Rows are points. To make a cloud, some directions were put in groups of two or more. Within a group, all points are equally far from the middle, so they leave a hole (a ring in 2 directions, a hollow ball in 3). The other directions are filled evenly. Then the cloud was stretched, turned, moved and blurred a little. Count the holes, and give their numbers of directions, smallest first.
In the rows, 128 means zero.

Cloud, 15 rows:
[[136 163]
 [158 146]
 [127 160]
 [105 163]
 [ 93  90]
 [124 139]
 [157 105]
 [137 140]
 [101 166]
 [159 121]
 [ 69  93]
 [ 96 122]
 [146 161]
 [131 118]
 [116 139]]
Holes: 0

Cloud, 20 rows:
[[130 164 128]
 [151  90 136]
 [133  81 129]
 [119  80 142]
 [162 152 135]
 [136 110  95]
 [135  89 163]
 [101 144 138]
 [104 141 159]
 [114 101 173]
 [ 98 118 163]
 [128 143  99]
 [136 115 180]
 [151 125 175]
 [128 164 140]
 [146  88 124]
 [142  95 107]
 [137  93 167]
 [167 130 149]
 [148 146 171]]
Holes: 1 (3)

Cloud (22 x 3):
[[145 146 161]
 [141 137  88]
 [108 150 132]
 [128 154 181]
 [127 108 164]
 [135 113 120]
 [110 165 173]
 [110 121 146]
 [111 125 201]
 [138 165 126]
 [ 99 138 140]
 [112 127 184]
 [111 117 166]
 [129 129 177]
 [122 173 126]
 [113 137 167]
 [123 151  84]
 [116 138 157]
 [166 158 126]
 [101 122 146]
 [103 128 119]
 [ 94 144 171]]
Holes: 0

Cloud:
[[103 125  94 150]
 [131 142 102 174]
 [176 145  97 136]
 [ 85 147 150 170]
 [122  99 163 139]
 [124 172 135 139]
 [ 92 141 102 166]
 [100 156 113 132]
 [150 168 131 151]
 [133  91 186  93]
 [156 109 107 105]
 [134 176 113 152]
 [129 180 118 115]
 [119 167 164 176]
 [128 119 146 100]
 [168 144 120 137]
 [146 139 141 112]
 [ 79 142 146 142]
 [112 154  95 154]
 [111 133 114 178]
 [148  87  89 125]
 [120 156 110 115]
 [135  82 165 118]
 [124 150 105 134]
 [132 163 132 108]
 [144 133 140 135]
 [178 148  92 153]
 [126 148 157 176]
 [150 133 113 103]]
Holes: 0

Cloud:
[[143 110 169 112 139 153]
 [177 103 153 118 101 140]
 [146 122 168 101  88 139]
 [168  92 148 122 117 138]
 [142 168 108  83 113 139]
 [115 114 126 152  95 152]
 [105 108  96 147 116 117]
 [147 102  94 105 142 110]
 [154 115 101  91 114  98]
 [118 161 168 112  99 123]
 [112 147 127 119 175 122]
 [141 110 135  92  92 112]
 [152 104 102  97 144 123]
 [ 99 132  95 110 136 139]
 [114 151 155 192 115 129]
 [101 156 159 178 116 130]
 [100 171 106 122 150 139]
 [174 152 136 175  99 124]
 [113 111 119 182 104 119]
 [165  97 155 142  93 110]
 [107 113 101 160 106 118]
 [ 97 112 157 163 140  90]
 [136 166 162 145 106 167]
 [178 123 143 156  83 124]
 [114 132 140 141  94 164]
 [159 157  86 138 108  98]
 [115 144 105 115  93 140]
 [186 105 141 133 104 125]
 [175 147  97 133  98 156]
 [146  98 131 180 133 126]
 [120 154 174 115 106 109]
 [138 151 103 141  96  87]
 [102 106 109 164 126  95]
 [105  97 110 110 130 118]
 [146 161 126 115 138  85]
 [180 140 138 167  95 120]
 [141 149 149 187  91 119]
 [171 150  93 169 108 132]
 [146 150  96 185 134 126]
 [141 185 107 146 129 111]
 [163 152 171 136 131 117]
 [125 180 107 160 147 127]
 [105 157 157 139 102 154]
 [106 144 157 146 110 166]
 [117 157 161 105 115  98]
 [178 145 136 105 102 159]
 [174 130 135 142 136  98]
 [122  90 151 166 124  94]]
Holes: 3 (2, 2, 2)

Cloud:
[[122 104  98 121 171 124 161 136]
 [131 148 130 106 139 187 119 102]
 [157 131  88  70 138 114 150 133]
 [149 177 124 109 124 110  60 102]
 [148  88 128 121 180 131 136 140]
 [ 98 117  92 127  93 144 123 114]
 [103 158 103 145  89 159 100 179]
 [151 139 163 138 108 126 114 121]
 [ 92 125 151 162 117 135 127 182]
 [105 154 160 131  77 134 171 139]
 [119 115 136 144 120 119 165 129]
 [142 139 128  65 142 101 130 110]
 [ 92 151 119 133  82 152 102 147]
 [141 114 103 102 104 114 188 112]
 [ 91 127 122 157 102 137  82 114]
 [137  98 192 145  95 115 143 106]
 [ 96 104  83 140 119 106 118 102]
 [119 112 122 117  85 139  98  97]
 [128 116 211 136 115 103 138 115]
 [122 145 107 141  98 149 178 172]
 [116 127  64  76 142  99 138 135]
 [123 124 102 157 157 137 147 134]
 [132 122 185 121 107 107 114 150]
 [113 114 138 150 165 135 175 123]
 [102 121 114 166  90 105 105 164]
 [128 134 167 151 150 134 119 127]
 [122 137 149 161 151 152 152 144]
 [125  92 112 123 119 148  95 105]
 [139 110 110 107  84 121  73  82]
 [132 177 111  73 149 168 119 101]
 [ 93 178 112 129 139 154 107 100]
 [110 145 149 120  96 108 169 127]
 [138 111 108 113 105 136 114 108]
 [ 98  99 128 155 122 113 165 155]
 [ 88 161  94 134 130 126  93 110]
 [137 130 159 137 161 108 165  80]
 [ 74 129 146 141 119 143  83 121]
 [111  77 161 125 113 101 103  91]
 [150 172 119 117 135 137 159 114]
 [133  75 149 124 122  91 121  93]
 [190 128  91 112 140 142 157 114]
 [159 141 147 129 124  95 120  90]
 [130 114 126  98 172 134 161 134]
 [109 138 170 146 106 155 171 153]
 [ 91 107 123 147  99 155 134 122]
 [102 115  83 127 137 169 105 106]
 [134 131 149 120 174  90  86  98]
 [152 123  97 109 177 140 108 105]
 [137 144 112 149  98 128  93 112]
 [ 83 149 121 153 126 190 104 163]
 [112 133 104 136 160 143  98  90]
 [137 171 147 110 133 109 152  85]
 [164 127 124  91 143  97 172 110]
 [ 98 118 177 145 142 172 160 154]
 [131 109 141 126 134 106 169  92]
 [140 172 125 112 134 179 115 154]
 [120 156 142 147  80 132 146 129]
 [128 152 135 152 149 167  89 126]
 [138  82 137 157 128 137 121 124]
 [152  94 142 158 143 139  97  96]
 [131 157 131 124 170 151 147 145]
 [ 84 140  44 113  88 116  99 172]
 [129 176 117  89 154 122 114 140]
 [157 166 136 128 126 137 100 143]
 [117 103 182 153 139 162 167 133]
 [121  97 124 104 149 103 128 107]
 [153 161 122 120 144 164  62  92]
 [132 102 139  88 181 140 134 147]
 [ 87 163 109  88 133 156 121  88]
 [133 141 146 133 143  96 103 129]
 [144 122 166 120 163 170 106 123]
 [137 113 120 146 148 121 142  90]
 [135 110  94 114 144 110  99 148]
 [183 156 131 144 162 125 111 132]
 [146 141 112 119 140  96  62  90]
 [ 88 136 155  96 153 114 152 149]]
Holes: 0

Cloud, 72 rows:
[[140  88 157 126 138  92 134 131]
 [117  99 118  70 118  95 125 129]
 [107 137 119  93 109 159 152 100]
 [103 136 101 124 132 160 172 141]
 [121 147  89 129  70 130 163  78]
 [ 95 146 150 162 117 142 157 140]
 [137 153 141 155 133 154 118 158]
 [160 138 114 123 120 137 129 167]
 [153 139 122 103 135 162 100 154]
 [171 110  97 148 128 166 131  93]
 [109 112 143 179 154 115 164 123]
 [140 124 120 138 109 111  69 112]
 [ 97 147 105 164 105 147  94 136]
 [ 96 110 109 165 135 109 182 118]
 [ 87 147 136 180 105 126 124 100]
 [125 100  97 152 125 109 195 124]
 [135 160 111 183 150 110 141 115]
 [123 118  85 137  88  93 173 111]
 [137 148  85 152 160 134 149 135]
 [160  86 101  88 145 168 125 122]
 [ 76 149 125 113 114 154 124 138]
 [105 111  92 141 125  91 183 147]
 [102 147 134 130  83 119 135  65]
 [113 134 121 156 109 138 117  64]
 [124 169 104 167 106 125 160  82]
 [134 107 136 121 129 140  76 178]
 [125 150  91 162 118  91 110 137]
 [140 109 104 151 156 114 125 193]
 [184  98 123 118 160 140 148 109]
 [140  87  94 105 125 129  98 106]
 [144 151  89 124  91 118 110 135]
 [136  99 139 124 103 115 158 138]
 [127 146  63 140 106 104 168 112]
 [ 88 106 144 105 105  92 110 126]
 [ 78 137 106 131 123 127 172 102]
 [116 160 101 144  97 131 172  72]
 [151 127 111  84 131 104 108 161]
 [113  81 120 127 179 130 141 147]
 [ 92 140 147  75 125 101 105 141]
 [131 123  93 119 140 152 150  72]
 [114  79  96 126 162 138 133 159]
 [ 76 130 179 125 129 121 118 146]
 [ 95 127 133 147 161 169 118 155]
 [149 135 162 124 111  83 133 115]
 [119 121 167 106 131 128  61 109]
 [152  93 133 160 152 143 160 115]
 [145 149 128 113 149 142 160 132]
 [100 113 109 171 168 130 116 153]
 [150 124 166  99 161 121 121  99]
 [133  88 106 114 183 141 127 176]
 [110 122 143 119  77 126 137 113]
 [109 121 130 140 165 122  84 107]
 [161 107 112 179 145 144 142 150]
 [158 146 114 163 159 146 149 146]
 [ 88 148 113 136  75  88 136 131]
 [ 96 145  93 149 151 107 153 152]
 [131 130 169 161 142 122 128 174]
 [150 138 104 131 154  86 128  97]
 [141 133  93 125 165 154 155 149]
 [150 141 128 113 156  76 128 147]
 [122  92  94 144 128 147 164  93]
 [113 167 144 186 143 107 127 129]
 [131 105 125 162 131 132 172 170]
 [127  92 158 116 169 108 151 122]
 [107 125 114 142 136 119 184  85]
 [ 99 145 144 159 151 106 174 157]
 [176 111  91 138 134 166 130  92]
 [153 139  92 123 123  90 101 129]
 [117 123 124  88 125  69 144 119]
 [129 135  94 111 117 142  92  70]
 [159 148 153 130 137  80 120 138]
 [ 96 154  99 161 141 127 167 144]]
Holes: 2 (4, 4)
